Rows are points. To make a cloud, some directions were put in groups of two or more. Within a group, all points are equally far from the middle, so they leave a hole (a ring in 2 directions, a hollow ball in 3). The other directions are filled evenly. Then the cloud was stretched, turned, moved and blurred a little. How many holes are there, and how many directions does each take, smallest first?

Cloud (13 x 2)
|  38 |   7 |
|   0 | -37 |
|  33 | -24 |
|  36 | -20 |
|   2 | -37 |
|  23 | -33 |
| -23 | -21 |
| -28 | -10 |
| -11 | -30 |
|  30 | -28 |
|  31 | -27 |
|  30 | -29 |
|   3 |  31 |
Holes: 1 (2)

Cloud (20 x 3)
|  -9 | -55 |  14 |
| -15 |  31 |   4 |
| -21 | -52 |  26 |
| -38 |  17 |  21 |
| -25 |  -3 |  21 |
|  20 |  43 |   6 |
|  44 |  27 | -16 |
|  52 | -12 | -35 |
|  17 | -32 |  -6 |
| -24 | -16 |  28 |
|   6 |  38 |  27 |
|  20 |   7 |  27 |
|  37 | -14 | -21 |
| -26 | -15 |   4 |
|  22 |  -8 | -15 |
|  40 | -14 |  10 |
| -37 |  20 |  14 |
|  26 |   0 |  -5 |
|  31 | -51 | -14 |
|  52 |   5 | -13 |
Holes: 0

Cloud (27 x 4)
|  11 | -16 | -18 | -36 |
|  24 |  13 | -10 | -32 |
|  20 | -22 | -48 |   3 |
| -27 |  10 | -32 |  45 |
|  -6 | -27 | -49 |  -3 |
| -14 |  28 |  33 |  13 |
|   3 |  25 |  -4 |  54 |
| -10 | -25 | -47 |  -9 |
| -28 | -17 | -16 |  50 |
| -38 |  24 | -32 |   0 |
| -28 |  33 |  14 |  -7 |
|  19 |  30 | -10 | -26 |
| -24 |  38 | -34 |   7 |
| -31 |  18 | -41 |  28 |
| -15 |  17 |  26 |  43 |
| -45 |   9 |  -5 | -14 |
|  27 | -23 | -42 |  15 |
|  32 | -29 | -21 |  30 |
| -18 | -41 |  17 |  26 |
|  14 |  24 |  34 |   9 |
|  23 | -21 | -47 |   5 |
|  16 |  25 |  31 |   0 |
| -39 | -17 |  20 |  -4 |
| -27 | -18 | -31 |  43 |
|  13 | -20 |   6 | -33 |
| -25 |  33 |  18 |  -5 |
|  27 | -37 |  -9 |  31 |
Holes: 2 (2, 2)

Cloud (52 x 6)
| -14 |  -4 |  27 | -37 | -10 |   4 |
|  16 |  48 |   8 |  20 | -25 |  26 |
|  31 | -38 |  40 |   1 |  -9 | -35 |
|  22 |  18 |  25 | -31 | -26 | -46 |
|  49 | -34 |  10 |  29 |  33 | -15 |
|  45 | -34 |  27 |  15 |  21 | -13 |
|  32 |  -6 |  28 |  28 | -29 | -30 |
|  -2 | -39 |  43 |  -7 | -38 | -16 |
|  -9 |   9 |  38 |  -7 |  30 | -12 |
| -39 | -28 |   7 |  12 |  44 | -29 |
|  11 | -26 |  36 |  12 |   7 |  52 |
| -13 |  26 | -12 | -25 |  31 |  39 |
|  21 | -17 | -32 |   7 | -46 |  30 |
|  14 | -11 |  -5 |  48 | -42 |  19 |
|  17 | -36 | -13 |  38 |  15 | -44 |
|  43 | -36 | -29 |  31 |  14 |  40 |
|  26 |   3 |  -1 |  50 | -12 |  29 |
|  37 | -39 | -20 |   4 |  -9 | -18 |
|   0 | -40 |  41 |  22 |   3 | -19 |
|  43 | -28 | -30 |  33 |  11 |  27 |
|  32 |   9 |  17 | -28 |   7 |  -3 |
| -39 | -16 |  18 |  35 | -24 | -45 |
|  15 |   3 | -48 |  -9 |  -3 | -19 |
|  43 |   5 |   1 | -27 |  13 |  -6 |
|  22 |   6 |  39 | -13 |  -4 |   9 |
|  -4 |  35 |  22 |  25 | -20 | -39 |
|  -5 |  31 |  -1 | -32 |   5 | -12 |
| -37 |   1 |   8 |   6 |  36 |  41 |
|  -5 |  26 |  -7 | -28 |  30 | -42 |
|  17 | -20 |  20 |  42 | -19 | -14 |
| -22 |  28 |  40 |   8 | -21 |  40 |
|  -8 |  36 |  17 |   9 |  13 |  -2 |
| -39 |  -1 |  15 |  11 |  31 |   0 |
|   8 | -62 |   7 |  18 |   7 | -39 |
|  13 | -13 | -23 |  32 | -40 | -20 |
| -43 | -20 |  10 | -16 |  35 | -22 |
| -15 |  36 |   8 | -31 | -14 | -23 |
| -26 | -46 |  34 |   2 | -23 | -30 |
|  -1 | -58 |   7 |   5 | -16 | -32 |
|  24 | -14 | -61 |  14 |  30 |  11 |
|   1 |  -2 |  14 |  46 |  22 |  15 |
|  20 | -44 |  -5 | -33 |   9 | -11 |
|  27 | -34 |  11 |  22 | -36 |  11 |
|  42 | -12 |  28 |  10 | -18 | -14 |
| -41 |   3 |  13 |  41 | -26 |  23 |
|  30 | -26 |   3 |  31 | -29 | -19 |
|  20 | -48 |  42 |   3 |  19 | -23 |
| -26 |  10 |  13 |  -6 |  40 |  49 |
|  27 |   4 |  31 | -19 |  17 |  -3 |
| -13 |  51 | -16 |  16 | -17 |  10 |
|   2 |  44 | -41 |  11 | -18 |  26 |
|  23 | -53 |   1 |  19 |   6 |  32 |
Holes: 1 (4)

Cloud (82 x 8)
|  -1 |  10 | -10 | -57 | -45 |  -1 |  27 | -37 |
|  13 |   9 |   2 | -39 |  10 | -24 |  41 | -10 |
| -24 | -56 | -15 |   9 |  26 |  16 |  37 | -34 |
|  -3 | -43 | -17 |  25 | -10 |   4 |  59 | -23 |
| -20 | -32 | -13 |  17 |  -1 | -24 |  48 | -32 |
|  -8 | -14 | -77 | -22 |  21 |  -2 | -29 |  -2 |
|  31 | -42 | -24 |  -3 | -13 | -35 | -25 | -22 |
|  -2 | -31 | -19 |  40 |  20 |  22 |  14 |   0 |
|   3 |   9 |   9 |   1 |  -3 | -13 |  55 |  18 |
| -23 |  24 |  19 |  -4 | -27 |  16 | -25 |   4 |
| -42 |  -2 | -21 | -28 |   2 |   1 | -16 | -11 |
|  10 |  -1 | -32 | -34 |  -8 | -21 | -22 | -37 |
|  37 |  10 | -14 | -25 |  -3 |  18 | -48 |  16 |
| -28 |  17 | -11 | -19 |  -9 |  23 |  46 |  -9 |
|  54 | -23 |  11 | -16 |   3 |  21 |  40 | -55 |
| -23 | -48 | -10 | -42 | -23 |   9 | -14 |  14 |
|  33 |  42 | -12 | -19 |  34 |  -4 |  10 |  13 |
| -24 | -19 | -46 |   6 |  38 | -23 | -46 |   8 |
| -24 |  21 | -16 |   5 | -41 | -14 | -14 |  31 |
|   5 | -55 | -30 |  31 |   1 | -26 |  17 | -38 |
|  -1 | -24 |  16 |  50 | -25 |  -1 |  11 |  -4 |
| -15 |  12 |   4 |  27 | -22 |  22 | -14 | -41 |
| -11 |  -4 |  48 |   7 | -24 | -12 | -36 |  -6 |
| -44 | -19 | -38 |  16 | -52 | -41 |   9 |  -3 |
|   1 |  -7 | -20 |  24 |  46 |  -1 |   2 |  11 |
|  35 |   6 |   4 | -35 |   4 |  23 |   1 |  -7 |
| -12 |  25 |  -7 | -19 | -40 |  -4 | -12 | -37 |
| -36 | -39 | -27 | -34 | -40 | -30 |  -7 | -42 |
|  20 |   1 | -58 |   0 |  26 |  35 |  40 |  -5 |
|  38 | -19 | -18 |  -4 |  25 |   1 |  25 |   5 |
| -12 | -26 |  10 | -13 |  -9 | -24 |  28 | -13 |
| -16 | -37 |  -1 | -28 | -15 |  26 |  11 | -23 |
|  26 | -13 |  -7 |  -4 |  32 |  50 |  -1 |  26 |
|  -8 | -44 |   3 | -11 |  -3 |  40 |  50 | -22 |
| -17 | -16 | -21 |  27 |   3 |  -4 |  43 |  15 |
| -25 | -50 | -20 |  17 | -48 | -23 |  14 | -13 |
|  58 |  45 |  18 |  11 | -28 |  35 |  -9 |   2 |
|  22 |   5 | -35 | -17 |  -4 | -20 |  14 |  12 |
|  10 |  -1 | -30 | -24 | -16 |  49 | -29 | -13 |
| -30 |  25 | -10 |  -4 | -34 | -29 |   5 | -26 |
| -39 | -29 | -18 |  32 | -10 | -11 | -46 |  12 |
|   5 | -40 |  21 | -12 |  20 |  -3 | -34 | -33 |
|   7 | -51 | -30 |  18 |  62 |   4 |  -2 | -10 |
|  27 | -58 | -27 |  11 | -16 |   0 |  -5 |  -3 |
|  16 | -10 | -12 |   7 | -19 |   7 | -38 | -64 |
| -26 | -51 | -26 | -51 | -41 |  16 | -17 | -14 |
|  15 | -17 | -54 |  18 |  38 |   9 |  19 | -11 |
|   4 |  28 | -16 |  10 | -32 |  13 |  -6 |  21 |
|  -8 | -21 |   9 | -11 | -44 | -59 |   3 | -34 |
| -40 |  24 | -17 |   2 |  17 |  13 |  15 |  18 |
|  32 |  26 |   5 |   6 |  28 |  16 |  20 | -45 |
|  45 |  34 |   0 |  -4 | -39 |  -3 |   7 |   4 |
| -13 |  -2 | -35 |  22 |  -3 |  14 | -49 |   3 |
|  36 | -37 | -24 | -28 | -22 |  22 | -24 | -66 |
| -26 | -25 |  24 | -10 |  23 |   3 | -16 | -24 |
| -50 | -10 | -58 | -22 |  -9 |  21 |  19 |  19 |
|   1 | -53 | -27 | -17 |  17 |  50 |  20 |  18 |
|   5 |  18 | -16 |  -2 |  -7 |  85 |  28 |   5 |
|  -6 | -39 | -35 |   3 |   6 | -29 | -36 |  -2 |
|   1 | -15 | -34 |  13 |  27 |  39 | -25 |   7 |
|  29 |  40 |   2 | -19 |   1 |   9 |  -5 |  11 |
|  19 | -22 | -62 | -28 | -22 |  51 |  -2 |  -3 |
|  -7 | -13 |  24 | -30 | -40 |  42 | -26 | -14 |
|  20 |  -3 |   3 | -69 |   8 |  -2 |  -5 |   0 |
|  45 | -36 | -44 | -22 |  43 |  27 |  36 |  10 |
|  43 |   6 | -26 | -36 | -22 |  37 |  -6 | -46 |
|  13 |  -8 | -47 |  23 | -28 |  58 |   8 | -17 |
| -14 | -29 |  16 |  26 | -54 | -15 |  -1 | -30 |
| -59 | -17 | -29 |  20 | -22 |  30 | -41 | -13 |
| -18 | -17 |  53 |  19 |  23 | -13 | -19 |  11 |
| -11 | -27 |  16 |  28 |  -4 |   8 |  52 |  37 |
|   3 | -42 |   7 | -17 | -55 |   8 |  -5 | -23 |
|   4 | -17 |  14 |  12 |  24 | -30 |  35 | -26 |
|  27 | -50 | -38 |  11 |  36 |  14 | -12 |  10 |
|   4 |  18 | -15 | -55 | -15 |   5 |  -3 | -42 |
| -20 | -39 | -19 |  18 | -28 |   4 |  15 |   2 |
| -41 | -19 |   7 | -35 |  29 |  10 |   9 | -14 |
|   8 | -11 | -57 | -19 |  -2 |  55 | -27 |  12 |
|  12 |   2 | -32 | -27 |  17 |  -3 |  -3 |  16 |
| -22 |   4 |  -2 | -45 | -10 | -12 |  -3 | -21 |
| -30 | -23 |   7 |  23 | -25 |  17 | -51 |  31 |
| -27 |   1 |   9 |  29 |   5 |   0 |  34 |  44 |
Holes: 0
